Each row of a before or after table is a point. The points were changed in one or more steps. Then noise was added and the rows were shuffled. The steps act on columns, c1 being the first. What was done? A step turns or swaps two columns, mirrors them in a line or flattens them onto one, adds a multiple of one to another, or multiplies or shifts one. Angles are multiples of 10 degrees, from the lower column toward the higher: turns from -170 to 170, lines from 10 to 170 but not 90. Use the fewest steps. Two steps may share a column if one is a turn and the other turns, adds or multiplies; they go together, in the order done. Otherwise the lowest column goes first.
In the rows, zero is written as 128.

Before:
[[ 96  20]
 [130 140]
 [104 101]
 [169 117]
 [176  80]
 [107 142]
 [ 87  90]
 [196 135]]
After, 8 rows:
[[102 104]
 [ 78 173]
 [ 91  84]
 [116 169]
 [140 131]
 [ 20 100]
 [134 193]
 [144 108]]
Steps: swap c1 and c2

Before (8 x 6):
[[114  44 132 170 101  76]
 [ 32 162 160 163 147 125]
 [146 103 130 168 144 214]
 [ 88 146 140 166 115 174]
 [104 129  76 164 155 162]
 [174 147 172 107 204 192]
 [160 178 209 107 121 117]
 [112 154 126  67 193 233]]
After:
[[116  45 130 168 102 125]
 [ 58 167 157 163 151 133]
 [153 179 202 106 126 130]
 [102 140 139 169 114 129]
 [110 156 125  70 196 127]
 [141 105 132 170 143 128]
 [162 148 171 105 202 127]
 [113 129  73 168 159 129]]
Steps: multiply c1 by 0.7; multiply c6 by 0

Before, 10 rows:
[[181 124 102 173 126 206  97  95 120 179 138]
 [ 39 149  97 118  27 151  97 119 144  40 155]
 [165 126 142  64 132 148 131 125 152  52 124]
 [163 120  62  83 125 137 103 165 162 141 194]
 [191  93  46 162  69 167 106 109  59 125 186]
 [138 151 121 155 142 141 103 159  95 175  95]
 [168 142 146 168 129 199 188 144  64 161 156]
 [105 167 139 160  35 141 249 112 101 165 144]
 [ 98  90  29 120 128 139 158 111 155 158 177]
 [157  55  87 158  71 160 120 164 106 178 182]]
After:
[[167 201 194 169 125 142 186 114 121 159 155]
 [166 148 105  64 124 126 131 132 111  54 122]
 [158 160 141 160 180  54 117  82 173 178 181]
 [189 167 183 164 191  92 106 136 221 125 187]
 [134 143 162 155 109 149 103 102 142 176  94]
 [164 136  84  84 126 119 104  92 187 141 195]
 [180 208 131 177 137 124  98 161 156 181 142]
 [103 138  82 119 131  93 157 145 221 158 179]
 [ 39 149 108 118 228 151  96 118 155  38 154]
 [107 138 155 160 222 169 248 128 121 163 146]]
Steps: swap c2 and c6; mirror c3 and c9 in the line at 140 degrees; turn c5 and c8 by 170 degrees

Before, 9 rows:
[[246 108 138 117 146 141 115 130 130 120 146  87 178 159 104 144  78  87]
 [119  87 140 105 117 138  82 136 108 129 120 154  64  94 129 106 142 110]
 [156 151 125 123  87 120 132 132 159 111  91 122 122  70 118 120 117 138]
 [111 115 140 107 152 134 113 153 129 132 115 163  54 117 100 161 136 138]
 [107 177 122 237 137 117  99 157 189 134 143  43  54 156 101 111 141  89]
 [113  87  73 109  41 165 240  72 138 108  75 151  80  97 229 109 120 110]
 [121  84 145 111 154 128 139 138 156 113 122 139  94 115 179 113 122  87]
 [117  88  82 102 147 138  93 142 126 135 130 111  94 101 159 202 113 135]
 [109 159 134 106 110 142  99  59 139 131 146 146 249 116 101 120 134 138]]
After, 9 rows:
[[121  81 147 110 154 125 140 137 156 112 118 138  95 116 178 113 129  87]
 [112 116 141 107 151 134 114 158 129 129 115 165  51 115 100 161 128 138]
 [248 109 138 116 146 139 118 130 132 122 147  89 178 161 108 146 128  85]
 [113  88  73 108  41 166 240  69 138  92  75 151  81  94 228 109 129 111]
 [117  89  83 101 146 140  92 142 126 138 132 115  93 100 159 204 130 137]
 [109 160 131 105 110 143  99  58 137 137 143 145 253 114 104 120 125 138]
 [106 175 122 237 138 116  99 157 190 139 145  41  54 156 101 110 130  89]
 [118  87 141 103 119 138  84 136 107 126 121 157  63  92 131 108 128 111]
 [156 151 123 124  90 121 133 132 159 100  91 124 123  73 117 121 128 138]]
Steps: add 0.3 times c11 to c10; multiply c17 by 0
